Rows are points. Before rounding, the points of a table are all equally far from one centre. They may lie mostly on one side of it. Where is the centre, to within rounding?
(in the rows, 128 means zero)

Points (10 x 3):
[[136 179 181]
 [115 161 189]
 [169 176 158]
 [132 103 172]
 [144 200 153]
 [128 142 191]
 [142 151 188]
 [138 142 190]
 [107 205 130]
 [147 163 184]]
Centre: [123 147 130]

Points (16 x 11):
[[152 157 134  55  89 161 118  89 181 123 137]
 [138 144  89  37 106 152 141  77 134 100 143]
 [159 172 161  86 117 160 128  55 160 116 103]
 [162 177 113  88  86 162 177  60 166 104 111]
 [144 116 157 104 131 106 135  81 110 102  93]
 [138 147 136  43 116 147 169  94 153  74  86]
 [134 169 120  41  64 143 132  81 183 106 133]
 [179 164 118  71 114 116 168  47 191  98 164]
 [125 140 107  61  74 149 161 107 184  84 101]
 [140 130  90  37  89 139 169  53 146  97 144]
 [136 149 107  42 107 137 168 136 186 100 150]
 [165 174 152  78 109 134 158  75 182  73  93]
 [124 133 113  73  57 114 127  58 158 122 100]
 [ 79 161  96  32 103 123 201  49 151  99 139]
 [104 176 114  56  63 142 140  73 187 111 105]
 [149 149  95  77 121 142 120  96 128  78 123]]
Centre: [107 150 143  93 112 119 165  79 155 105 146]

Points (30 x 24):
[[ 98 144 173 132  81 129  74 106 178  54 191 143 135  94 126 156 151 109
  204 173 170 170 174 131]
 [114 171 100 137 113 140 142 115 200  77 218 168 178 127 126 101 158  95
  215 189 140 141 159 136]
 [121 179 135  81  88 120 142 110 174  56 212 173 139 127 108 128 158 119
  166 173 150 162 183 115]
 [ 80 123 149 106  89 115  99 136 164  67 239 166 114 135  98 119 167  86
  229 187 138 135 164 142]
 [ 91 171 114 122  71  96 130 130 166  32 178 136 129 136 104  96 142 103
  189 207 112 150 108 127]
 [ 76 157 166  93  84 128 132 153 182  45 224 154 166 146 121 135 143 134
  196 157 147 112 130 129]
 [139 157 132 124  80 126 127 153 139  82 218 152 140 169 119 116 175  81
  206 172  90 188 145 138]
 [101 170 129  94  91 164 133 156 150  65 180 154 149 125 123 132 151  79
  225 162 125 121  98 147]
 [ 66 141 155  88  92 121 153 126 211  78 216 147 180 116  81 128 155  82
  184 146 148 140 161 143]
 [101 172 167 105  95 114 176 119 218 112 215 180 119 109 148 154 168 106
  133 157 137 147 173 153]
 [ 82 138 174  87  85 115 127 155 202 105 179 190 128 151 109 138 187  89
  156 158 129 189 172 146]
 [ 85 163 158 135 120 122 164 159 205  92 204 170 161 155 120 135 174  95
  182 206 127 120 119 146]
 [ 89 148 155 121  46 124 143 130 181  83 186 153 161 104 139 147 191  66
  160 146 119 161 156 122]
 [ 95 127 135 112 117 112 124 152 203  76 180 131 144 147  79 124 196  45
  181 141 110 105 129  94]
 [ 97 157 150 114  74 134 110 145 189  51 188 118 158 160 110 148 171  68
  191 169 131 172 164  93]
 [ 93 149 193  87 106  95 142 144 142  94 191 181 144 159 122 149 158 139
  199 153 142 181 126 121]
 [ 78 146 156 113 134 158 123 140 199  47 215 151 116  92 121 136 149  80
  167 156 103 190 147 170]
 [118 148 142 114 108 113 187 128 154  61 212 114 115 126 131 118 152 127
  209 191 170 153 150 154]
 [ 66 199 136  75  88 136 132 148 194  71 192 137 167 124 126 138 165  80
  179 157 143 142 168 102]
 [ 93 173 152 124  81 129 125 167 184  39 177 127 158 135 136 119 174  86
  179 207 111 132 160 132]
 [107 167 166 109  84  96 138 150 165  48 217 113 166 125 110 135 123  80
  213 181 133 177 148 158]
 [ 81 131 175 104  95 107 120 138 194  94 199 163 147 105 113 149 199  60
  183 160 156 125 127 152]
 [110 171 115  96 107 143 168 137 192  70 201 142 150 102 107 155 139  93
  214 167 142 176 137 124]
 [116 138 124  96 126 109 138 177 174  72 194 130 137 142  85 113 169  83
  200 215 151 131 170 161]
 [ 89 174 146 112  47 120 183 125 183  95 193 142 100 170 148 138 137  79
  202 153 156 177 156 131]
 [ 86 171 147 116 109 125 137 152 172 102 199 135 113 111 133 151 193  63
  186 201 106 165 171 178]
 [104 126 173 117  84 142 142 177 207  93 226 125 155 144 129 160 131  84
  229 160 175 145 163 105]
 [120 173 121 106 119 119 155 189 192  49 179 127 112 116  97 147 131 104
  195 170 119 182 132 109]
 [107 156  86 113 110 157 108 134 161  75 197 127 169 134 136 139 160 147
  211 169  91 174 112 111]
 [111 168 137  99  88 130 172 145 156  90 221 134 159 129 119 135 115  80
  216 225 163 127 135 130]]
Centre: [108 130 142 118 116 116 105 128 174 133 181 123 122 134 139 110 101 101
 160 154 119 133 147 126]
